Each row of a before or after table is a point. The points were changed in one or more steps. Then noise was added and the rows were shuffled. The steps act on columns, c1 being the first. Write out the steps. A step turns or swaps two columns, mirrors them in a line or flattens them onto one, adds a multiple of one to another, or multiplies or shifts one. Angles are multiples of 10 degrees, from the lower column toward the higher: turns from -170 to 170, lines from 10 to 170 but not 90. Use the fewest steps. Two steps may share a column if one is a turn and the other turns, adds or multiplies; they go together, in the order done. Otherwise the lowest column goes first.
(in the rows, 128 means zero)

Before (10 x 2):
[[152 162]
 [166 141]
 [125 156]
 [127 123]
 [113 127]
 [135 124]
 [114 185]
 [ 50 230]
 [132 106]
 [ 75 180]]
After (10 x 2):
[[135 113]
 [112  61]
 [ 88 130]
 [137 131]
 [ 89  87]
 [ 82  10]
 [133 134]
 [106 111]
 [100 157]
 [145 140]]
Steps: turn c1 and c2 by 120 degrees

Before (9 x 6):
[[165 144  78 109 194 136]
 [150 165  72  70 194 166]
 [ 96  82 182 156 169 174]
 [109  82 191  77 161 160]
 [ 64 137 151 135 131  76]
 [ 66  71 183 139  81 135]
 [ 72  80 111 130 148 120]
 [173 156 103 102 140  79]
 [153 167 154 105 127 159]]
After (9 x 6):
[[ 76 131  80 130 150 178]
 [ 67 113 144 137 126 131]
 [154 114 177 105 120 223]
 [110  50 106  77 162 225]
 [150 192 140  67 193 223]
 [ 70  56  91 142  85 193]
 [170 160 138 101 137 140]
 [163 183 123 118 193 196]
 [ 96  61 107 157 168 236]]
Steps: turn c2 and c3 by 70 degrees; shift c6 by 60

Before (9 x 9):
[[126 143 136 154 198 168  95  93  86]
 [101  94  92  51 211 108 162 109 103]
 [187 112 127  70 111 155 155 156  78]
 [104 190 121  65 177 166  89  87 185]
 [184  98 123  97 118 160 157 101 183]
 [ 96  85 201 142  94 187  77 184 158]
 [ 92  92  83 152 177 199  98 175 170]
 [104 131 166 137 110 178 156  88 113]
 [136 107 105 101 109  89 175 101 128]]
After (9 x 9):
[[190 110 128  71 113 166 139 157  80]
 [137 127 105 100 109 159  73 101 125]
 [ 95 166 200 140  93 151 205 183 158]
 [105  98 120  64 179  75 176  88 184]
 [188 117 123  96 120 175 135  99 182]
 [ 92 141  83 148 180 159 201 173 169]
 [104 133  91  53 207 165  93 103 105]
 [107  85 166 139 110 156 155  88 113]
 [126 120 134 157 195 111 178  93  85]]
Steps: turn c6 and c7 by 120 degrees; turn c2 and c6 by -130 degrees

Before (11 x 14):
[[112  28  83  83  84 117 150  86 124 118 143 153 130 110]
 [113 147 148 147  95  38  61  94 158 108 243 120 128 115]
 [122 100 141 111 171  81  64 181 213  92 146 156 155 154]
 [143  87  89 135  72  79 148 112 124 104 141 209  79 125]
 [163  99  81  97  46  88 130 138 116  80 179 133 153 121]
 [174 164 175  94 174 113  81 123 150 127  93  81 113 193]
 [156 171 203 136 156 117 134 165 181 155  91  76 143 151]
 [190 154 171  86 158 120  77 161 201 166 126 126 107 123]
 [106 138 102 132  66  83  76  91 169  31 192 130 128  68]
 [141  97  49 124 129 163 159 125 125 128 151 116 115 149]
 [209 153 141 135 147 134 115 101 190 174  79 104 161 183]]
After (11 x 14):
[[125 100 142  88 172  83 182 181 214 168 139  84 114 156]
 [162 100  79 151  43  87 151 136 118 198 120 117 110 123]
 [174 167 173 114 174 114 183 124 148 107 156 160 125 193]
 [143  86  92 138  73  78 108 113 121 153 135  70 202 128]
 [114  28  84 174  85 116 150  85 125 144 120 109 133 108]
 [189 155 173 118 161 118 192 161 199  96 103 137 148 125]
 [141  96  48 155 129 164 112 124 125 145 110 134 136 151]
 [208 150 143 114 147 134 130 101 191  59 133 123  90 183]
 [110 149 148  59  97  40 158  95 160 220  53 141 126 115]
 [109 137 104  86  66  82 159  88 168 245 142 144 130  67]
 [159 171 204 127 158 117 118 169 182  81 139 164  98 152]]
Steps: turn c4 and c7 by -130 degrees; turn c10 and c11 by -140 degrees; turn c12 and c13 by 160 degrees; add -0.3 times c14 to c12
